Every row gives one point. To make a cloud, some directions were put in groups of two or more. Within a group, all points are equally far from the middle, so they leave a hole (a ring in 2 directions, a hollow ball in 3). The other directions are filled evenly. Then the cloud was stretched, turned, moved and blurred a little. Count the holes, and give their numbers of directions, smallest first.
(in the rows, 128 means zero)

Cloud (13 x 2)
[[104  82]
 [135 167]
 [113  73]
 [184 100]
 [ 87 107]
 [ 87 143]
 [101 162]
 [109  78]
 [173  76]
 [135  65]
 [101  86]
 [184 106]
 [ 87 147]]
Holes: 1 (2)

Cloud (22 x 3)
[[161  72 196]
 [171 131 122]
 [168  97 132]
 [ 90  67 123]
 [110 171 165]
 [114 147  92]
 [155 115 113]
 [ 97  99 181]
 [160  78 195]
 [ 95 156 158]
 [ 84 157 110]
 [ 79  79 166]
 [105 133 175]
 [134 184 169]
 [175 182 157]
 [115  83 197]
 [ 83 130 118]
 [ 92 181 145]
 [157  43 140]
 [179 142 157]
 [110 108 186]
 [162 122 115]]
Holes: 1 (2)

Cloud (31 x 4)
[[126  51 113  82]
 [100 114 135 190]
 [149  74  82 190]
 [116  93 133 151]
 [205 103  87  92]
 [120 112 165  48]
 [138 181 104 132]
 [175 145  88 149]
 [193 141 136 149]
 [116 200 112 154]
 [191 149 119  64]
 [149  82 133 142]
 [173  89 104 164]
 [133 165 112  87]
 [ 86 155  84 138]
 [155 162 125  57]
 [168  96  79 190]
 [191 154 121 133]
 [137 119  76  58]
 [190  70 124 110]
 [182 141 140 171]
 [137 128  58 101]
 [120  32  84  85]
 [115 165 123  87]
 [134 119 175 141]
 [130 193 125 119]
 [ 69 121 108 158]
 [190 151 129 150]
 [180 110 130 158]
 [ 79 163 150 133]
 [ 79 148 149 144]]
Holes: 1 (2)

Cloud (46 x 6)
[[ 75 139 105 131 128  98]
 [175 156  97 144  74 109]
 [148 158  95 164 142  38]
 [125  51 160  98 157 120]
 [ 87  78  91 129 157 112]
 [125 112 144 136 103  71]
 [ 96 144  72 122 127 204]
 [150 112 116  64  79 152]
 [ 80 154  85 101 107 163]
 [ 90 102  80 110 112 210]
 [156 118 127 127  65 169]
 [175 144  84 133 148 176]
 [184 131  74 157 118 166]
 [ 88  74 163  79 138 180]
 [128  74 167  87 138  69]
 [148  93 194 137 123  85]
 [139  97 141 110  79 115]
 [ 99  75 135 138 164 145]
 [ 57 101  77 108 121 136]
 [164  75 183 133 137 172]
 [176  81 151  75 141 146]
 [214 142 116 179 105 131]
 [167 148 150 131 137  36]
 [114  76 160  75 161  81]
 [177 116  81  98 147 109]
 [ 97 112  62 112 160 128]
 [167 165 184  97 116 155]
 [146 135  85  74  84 212]
 [204  91 125 145 115 107]
 [169  90 189 157 125 162]
 [168 123  54 101 130 137]
 [184  95 130 113  84 102]
 [137 191 114 130 126 201]
 [164 160 164  66 131 127]
 [189 157 118 114  82 209]
 [180 202 109  93 129 142]
 [137 190 129 157 132  98]
 [103 136 109  68 146  79]
 [187 106 135 173 105 165]
 [134 106  53 148  82 131]
 [189 202 138 119 112 135]
 [174 177  98 139 171  78]
 [206 168  65 128  97 138]
 [132 136  94 177 116 184]
 [ 88 106 160 138 117 139]
 [111 126 136  78 103 223]]
Holes: 1 (6)

Cloud (74 x 8)
[[210 137  80 138 137 120  92 136]
 [120 109 129  48  42 126 109 173]
 [185 163 166 115 167 139  68 122]
 [140 128 122 198 171 147 107 134]
 [112 193 101 159 118 117  81 129]
 [133 149 184 132  68 159 101 114]
 [189 138 176 108  55 134 107 147]
 [134 194 128 105 120 102 101  62]
 [171 103 158 179 172 133  84  98]
 [128 113 186 169  96  92  76 106]
 [111 103 191  84  77 133 125 126]
 [171 162  96  59 146 122 100 106]
 [ 95  84  78 163  74 160 121 155]
 [222  74 124 113 113  83 102 133]
 [128 137  56  72 149 156  89 120]
 [125 185 107  85  98  80  98 144]
 [181 135 163 175 140  96 147 135]
 [183  37 116  77  86 161 127 162]
 [110 143 105 183 156 249 127 161]
 [193 133 202 106 108 120  95  85]
 [ 39 111 108 127 131 193 147 164]
 [128 104 150 189  96 115 119 151]
 [129 115  90 133 154 181 152 117]
 [164 156 178 141  72 129 102 164]
 [128 112  67 161 134 218 130 149]
 [174  76 195  95 162 118 116 101]
 [197 168 111 125 115 121 106  92]
 [154  87 165 169 162 118  96 133]
 [138  73  74 158  76 177  81 139]
 [137  80 174 109 148 146  81  83]
 [149  83 123 147  59 130  80  99]
 [ 93 125  60 111 124 113  95 157]
 [190 180 193 159 123  95 126  87]
 [163  83 101 122 153  58  71 123]
 [151  66 110  83 108 116  69 185]
 [146 145 130 180 104 134 100  66]
 [130  77  86 169  83 195  93 144]
 [170 155  65 100 132 128 116 186]
 [154 116 163  59 156 150  96 108]
 [197 131 122 146  77 129  95 193]
 [116 115 136 100 207 141 132 141]
 [162 142 182  95 110 126  85 176]
 [ 95  80 128 165  77 135 137 138]
 [211 111 155  59  76 126  88 181]
 [181 168  93  98  83 134 125 134]
 [145 136 108 175  56 105 103 132]
 [172 157 168  77 135 109  80 161]
 [ 88 169 126 175 101 193 146 122]
 [118  68 137  88 150 182 119 199]
 [161 176 142  88 121 151 141 135]
 [240 104 132 126 113  72  76  93]
 [ 59 175 143 139 140 124 140 107]
 [155  77 152 141  90 125  97  77]
 [146  55 153  93  74 139 136 122]
 [148 113 124 134 192  94 132 130]
 [143 104 121 187 126 138  93 155]
 [119  72 118 160 152 180 137 110]
 [162 132 190 181  90 113 141 140]
 [106 169 109 113 132 183  60 125]
 [158  90 166  99 155 150  74 144]
 [114  79 120  95  93 108  81 170]
 [ 95  65 112  96 115 171  99 195]
 [201 102 171 155 153 127  93 126]
 [116 179  87  94  84 112 100 104]
 [170 133 107 171 105  59  83 134]
 [112 182 111 155 138 171  70  98]
 [152 133 164  63 180 141 106 109]
 [131 208 156 135  96  86  75  92]
 [145 138  86 125 127  99 118  65]
 [ 77 107 123 172 156 125 123  77]
 [183 122 164 164  96 169 163 181]
 [ 99 171 107 122  78 171 149 150]
 [ 61 112  86  90 117 206 127 150]
 [138 156 113 156 181 215 137 150]]
Holes: 2 (3, 3)

Cloud (94 x 9)
[[102 142 181 173 145 103 147 109 141]
 [100 161 147  82 134 187 114 172 148]
 [ 80 186 153 180  92 108 159 165 123]
 [ 28 157 131 121 109  99 168 150 181]
 [141 152  95  85 101 203 134 134  97]
 [ 78 154 143 168  98 165 145 156 188]
 [ 70 164 146  98 159  85 118 168  56]
 [ 98 169 115 140  98  93 126 157 160]
 [142 103  57 122  80  91 154 133 161]
 [131 184 110  97  50 113 165 125 163]
 [ 84 105 141  72 140 153 153 195 122]
 [111 120 161  76  94 110  85 163 145]
 [ 62 187 115 150  89 124 171 109 111]
 [ 82 114 163  96 120 156 144 112 130]
 [ 85 120 212 110 108  95 111 184 121]
 [ 84 164 141 115  89  46 179  81 112]
 [ 81  88 161 130 125  99 101 195  96]
 [125  79 144 172 179 192 118 121 142]
 [162  73 100 141 115 120 112 170 136]
 [216 133 140  69 119 121 160 148 162]
 [ 69 130 140  50  91 142 106 138 105]
 [131 156 150 141 153 117 118 182 164]
 [150 124 101  60  94 135 139 155  42]
 [171 126 130  76 118  91 107 154 128]
 [ 61 135 164 173 163  95 165 127 171]
 [102  80 111  89 130 109 185 166 198]
 [ 64 110  88 169 163 153 109 154 182]
 [198 164  77  64  96 128 123 174 107]
 [ 42 160 117 124 130  81 191 139 144]
 [ 93 148 159 153 135 103 208  99 161]
 [170 190 121 130 106 103 186 122 179]
 [ 42 104 137 103  99 145 124 125 116]
 [117 129 136 101  92  77 108 177  61]
 [121 159 165 154 143 145 145 156  46]
 [147 155 118 133 160 187 226 137 141]
 [110 189  99 100 103  52 128 169  61]
 [ 75 208 107 143  62  91 160 117 112]
 [ 99 102 204 104 177 164 120 193 125]
 [ 68  96 112 105 130 153  51 208  78]
 [120 128 157 126 111 141  89 169 198]
 [ 50 143 110  81 114  77 131  77 132]
 [ 90 119 126  91 136  63 179 108  99]
 [ 82 196 157 132  83  56 191 157 137]
 [106 131 116 149 110  61 195 141 189]
 [ 65 121  88  57 133  75 128  97 195]
 [ 79 163  92 102 104 100  79 210  98]
 [ 44 153  92 164 141 110  91 180 113]
 [115 139 139 112 166 135  79 107 110]
 [ 60 143  91  95 119  93 196 146 134]
 [111  95 182  76 131  92 147 194 100]
 [122 151  56 103 142  77 159 104 178]
 [162 111 111 135 153  87 181  92 129]
 [112 165 122 144 160  90 134 146 162]
 [116 119 111 160  83 153 115 169 104]
 [ 55 185 109  84 183 105 119 140  90]
 [135 134  85 108 157 155 177 109 165]
 [ 90 131 130 115  92 121  66 194  62]
 [ 86 227 115 103  70 105 162 132 120]
 [ 42 154 105 155  96  77  84 136  96]
 [ 98 158 138 145 121 160 148  84 206]
 [158  98 109  49 142 128 151 146 106]
 [201 129 127 111  94 101 173 192 142]
 [ 71 152 137  85 110 189 103 122 137]
 [ 70 175 125 170  62  89 144 115 107]
 [183 127 157  70  62 133 126  97 139]
 [ 64  90  77  91 122  90 149 186 101]
 [ 86 114 100 178 145 135 133 138 168]
 [149 114 123 160 119 169 132 180  82]
 [132 128 113  34 122 116 158 160 151]
 [ 52 118 183 166 105 129 166 131 100]
 [ 31 138 162 149 106 148 158 113 123]
 [ 57 182 101 135 135 122  97 117 163]
 [ 87 107 172 117 168 211 131 143 190]
 [124 193  64  50  77 126 147 163 109]
 [143 126 108  48  73  81 103 170  61]
 [ 92 160  92  28 112  90 143 167 145]
 [194 116  98 131 158 150 120 154  60]
 [ 85 191 138 168 132 160 182 116 150]
 [ 55 203 169 141  96  81 218 121 121]
 [137 114 136  93  88 126 162 130 222]
 [ 71 166 125 144 161 128  98 117  82]
 [153  76 129 148 202 122 112 174 127]
 [ 35 116 166  80  82  99 179 132 183]
 [ 90 123 135 122 144 110 160  79 176]
 [106 212 161 131 115 119 143 137 124]
 [202 140 166 147 109 162 117 161 130]
 [ 48 120 157 153  65  67 172  94 123]
 [131 137 100 114 105 144 133 186 167]
 [ 83 140 126 175 152 111 148 194 158]
 [ 58 100 146 141  75 118 143 179 147]
 [114 128 134 161  96 192 165 119 159]
 [149  69 102 163 132 112 139 100 152]
 [134 192 102  96  91 181 171 168 124]
 [104 151 148 141 129  51 213 129 111]]
Holes: 1 (4)

Cloud (103 x 9)
[[ 63 122  56 120  68  77  83 148 179]
 [188 174 208  94  88 144 187  84 161]
 [ 93 176 109 138 167 110 136 139 217]
 [ 51 183 104  42 166 116  66 181 170]
 [ 79 177 138 164 128 105 154 165 111]
 [160 147 133 105 128 105 128 159 157]
 [101  33 118 136  98 119 115 121 129]
 [ 71 164  48 170 124  50  94 139  96]
 [119 130 115 111 148  77 132 167 201]
 [180 109 140 163  95 161 208 134 158]
 [ 51 120 181 126 159 100  92 143 176]
 [ 89 142 120 155  47 133 151 166 143]
 [129 122 125 158  88 145 129 114 180]
 [ 75  89 130 115  80  86 132 108 166]
 [ 50 142  87 135 182 113  93 166 144]
 [163 126 177  72 125 146 115 114 186]
 [119 154 179 128 141  88 158 129 105]
 [ 90 103 150 153 117 172  79 145 104]
 [130 186 105 149  98  86 125 115 101]
 [122 149 112 114 163 132  81 127 196]
 [ 88 181 132 173 135  76  79 172 203]
 [171 138 190  67  83 183 142  77 161]
 [ 95  86 167  69 120 175 111 171  82]
 [105 179 172 156 161  90 132  76 135]
 [ 59 124  75 141  58 104 113 156 145]
 [ 59  96  99 111 176 132 108 139 168]
 [ 88 122 144 106 206 160 136 152  84]
 [ 91 118 185 148 133 141  52 142 176]
 [ 96 180  72 127  68 157 159 137 123]
 [ 60 101 111 134 128 145 123 139 133]
 [ 66  46  84 157 160  93  50 168 170]
 [ 88  98 156 162 161 123 118 137 121]
 [ 96 158 132 134  88 146 107 141  85]
 [ 70 173 136 102 108 148 115 141 183]
 [ 54 122 145 123 163 134 110 181 142]
 [105  73 136  97 104 187 162  90  97]
 [ 69 125 183 158 208 126  91 150 145]
 [105 120 146 102 176 144 149 198 108]
 [155 194  79 141  70  78 114 131 134]
 [109 149  97  85 123 108 136 191 149]
 [151 122 128 157 162 134  75 144 134]
 [144 137 102 113 109 159 190 151  95]
 [ 96  58  62 160  77 133 109 148 130]
 [118 131 144 147 144 176 131 102 224]
 [ 83 135 134 165 165 128  78 146 147]
 [156 139  99  88  31 132 125  99 138]
 [111 149 152  56 160 135 132 175 143]
 [ 73 157  94  49 114  81  54 117 161]
 [ 55 163  65  93 173  87 132 141 148]
 [138 116 194 164 115 161 146  94 149]
 [ 78 125  85  84 161 131 133 210 134]
 [ 98 154 167 113 142 118  95 101 117]
 [106 214 148 100 184 108 172 175 162]
 [155 169 122 168  87 145 152 124  65]
 [130 172 156 134 113  91 143 113  84]
 [ 89 106 192 132 143 164 130 202 176]
 [ 70  71 124 134 109 178 133 137 102]
 [124 172 194 216  85 122 154  84 155]
 [108 173 205  93  91 152 105 137 116]
 [120 128 107 109 129 161 168 182  87]
 [ 66  98  87 154 116 185 116 164 135]
 [100 119  85 171 102 165  96 179 195]
 [157 141 145 188  46  76 115  90 196]
 [109 156 201 180 136 173 161  83 153]
 [138 138  75  83 100 210 147  99 146]
 [ 80 110 125 211 193 107  74 161 144]
 [119 232 208 127 108 132 176 118 111]
 [ 58 137 102 100  81 171 110 184 167]
 [185 120 161 149  88 161 200  99 120]
 [191 103 148 119 123 135 118 103 110]
 [ 80 137  26 151  83 107 148 171  75]
 [ 92 124 129 172 102 176 176 193 180]
 [175 184 164 171  94  99 200  82 129]
 [137 169 205  84 155 138 147 162 141]
 [113  61 124 139  62 115 133 112 100]
 [132 185 136 138 127  75 142  85 163]
 [121 188 148 116  79  86 132 176 172]
 [108 154 135 187 120  74  61 113 117]
 [ 93 125 187 114 194 174 181 182 102]
 [130 140 188  92 154 115 125 184 129]
 [ 92 137  70 112 171  72 122 176 123]
 [ 99 182  99  99  59 147  66 138 153]
 [150 144 196 224  73 171 166  72 155]
 [107 174 158 196 117 124 172 121 160]
 [ 76 134 107  30 126 180 120 173 136]
 [135 125  92 124 127 123 116  94 116]
 [195 187 122 134  50 134 200  94 173]
 [169 138 106  83 127 120 119  95 120]
 [135 149 175 213 108  80 134  70 185]
 [184 129 159 135 105  89 109  97 122]
 [110 153 160 118 116 166 160 166 184]
 [116 155 137  70 155  91 115 127 156]
 [120 124 158  85 131  67 116 166 141]
 [140 128  33 117  95  44 124 132 130]
 [126 170 149  93  85 189 108 196 144]
 [150 127 176  70 174 139  76 115 193]
 [107 190 112 171  91 115 129 154 136]
 [ 31 128  62  78 103  86  66 157 182]
 [ 95 123 119 176 151 150 113 194 192]
 [153 125  96 102  56 130 149 127 124]
 [ 85 114 152 111 102 133 143 111  93]
 [131 103 119 126 150 150 118 120 183]
 [ 94 112 166 172 180 151 139 173 155]]
Holes: 0

Cloud (94 x 9)
[[148 109 119 225 115 168  98  95 176]
 [113  82 178 161  97 145 106  72 173]
 [129 110 160 175 145  20  74 112 202]
 [125 169 124  49 127 168 114  90 126]
 [134 122 130 152 113 166  51 149 132]
 [162  88 128  61 174 173  70 140 114]
 [165 152  95  33 122 131  94 109  68]
 [149 194  46 131 142  73  93 132 102]
 [103 125 174 142 119 158  94 175 156]
 [203 113 148 181 129  91  79  72 204]
 [117 156 189 162 120 187 151 118 174]
 [ 80 161 143 103 151 195 126 110 122]
 [187  90  96 180 113  30  81 133 107]
 [197 162 138 146 149 134  58 132 138]
 [129 145  73 134 107 199 116 110 124]
 [145 123  88 147 100 121  63 172 190]
 [159 155 149  90 166 111  65 161 157]
 [155 125  67 121 158 124  94  87 150]
 [240 124 157 156 133 105 148  80 130]
 [127  86 209 156 149 108 128 144 171]
 [100 101 109 141 166 113  95 140  95]
 [187 130 163 168 128 117  89 127 178]
 [168 203 113 127 106 140  72 140  85]
 [179 131 135 165 124 162  97 169 158]
 [137  68  97 142 102 106 107  96 159]
 [120  75 172 171 177 140 175 141 231]
 [144  99 132 160  94 128  82 147 151]
 [139 112  79 117 148 143 128  77 106]
 [134 108 182  90 147 167 130 135 212]
 [124 127 151 203 123  55 135  90 175]
 [123  90 200 117 177 149 103 112  85]
 [179 128 107 187 141 157  89  89 123]
 [127 138 121 149 168 153 150 153 188]
 [160 127 152 161 103 102  88  79 171]
 [136 112 123 175 118 190  71 149 194]
 [217 101 128 190 148  90 123  96 114]
 [ 97  92 113 112 179 180 125 157 104]
 [ 89 110 185 117 157 208  89 148 180]
 [146 132 143 145  95  75  82 106 209]
 [ 67 137 143 159 156 174  82  71 135]
 [165 156 141 164  80 168 137 143 169]
 [193  67 130 164 144  82  90 120 124]
 [182 112 129 184 115 137 110  90 175]
 [128  87  92 166 129 129  63 168 139]
 [166 131 186 174 151  58 107 127 156]
 [111 123 142 173 143 159 173 147 107]
 [183 176 119 155  81 153 127 109 102]
 [125 136 169 163 118  95  87 147 104]
 [109 142 145 144 133  73  79 172 193]
 [148 140 170  93 161 184 103 141 118]
 [176 148  93 206  96 117 136 124 109]
 [185 144  96 146 163 118 133 165  68]
 [146 122 121 139 209 153 114 108  62]
 [141 119 129 107  80 107 109 105 118]
 [100 130 164 140 135 129 122 104 188]
 [142 197 127 133 107  81 121  86 204]
 [ 68 127 150  89 122 153 132 153 182]
 [117 103 157 119  90 141 105 140  94]
 [159 140 128 174 158 126 168 162 126]
 [160 128 145 117 118 141 101 100 119]
 [209 182 119 145 126 180 137 194 131]
 [148 135 106  95 215 184 141  86 168]
 [138  79 141  90 138 190 112 105 211]
 [178  77 136 197 146 114 102 176  89]
 [178 104 112 154 181  74 119 133  84]
 [187 139 103 146 165 130 128 212 120]
 [ 68 143 119 115 154 137  50  96 147]
 [ 84 121  89  78 190 151  87 142 139]
 [ 72 116 115 107 157 138 113 166 160]
 [217 112 113 165 128  65 109 147 108]
 [110 135 134 131 135 166 202 174  80]
 [198 113 111 116 162 144 115 142  99]
 [ 83  92 157 116 172 173 156 189 110]
 [105 137 140 159 150  74  57 116 207]
 [139 107 143 150 115 114  58  70 235]
 [106 134 122 102 155 160 179 136  93]
 [125  97 100  89  68 137 128 151 111]
 [139 168  55 149 111 118 131 108 195]
 [180 147  80 119 134 109 149 188 106]
 [146  75 145 141 190 110 162  93 189]
 [136 123 176 158 176 151 177  97  89]
 [ 95 126 146 191 157 118  92 102 143]
 [147 128  64 108 125 145  93  86  87]
 [181 150  78 169 107  95  52 140 121]
 [110  82 142  98 182 156 181 114 185]
 [153 191 167 148 132 161 142  85 122]
 [170 120 101 116 131 141  81  44 166]
 [110  98 181 166 125 105  97  62 143]
 [142  90 109 178 144 149 103 119 249]
 [135 118 116  98  56 144 156 100 116]
 [142 152 162 141 123  76 164 118 140]
 [130 161 171 158  96 131 161  86 141]
 [193 138 107 215 143 121  34 120 145]
 [148  73 100 111 157 126 109 140 101]]
Holes: 1 (2)
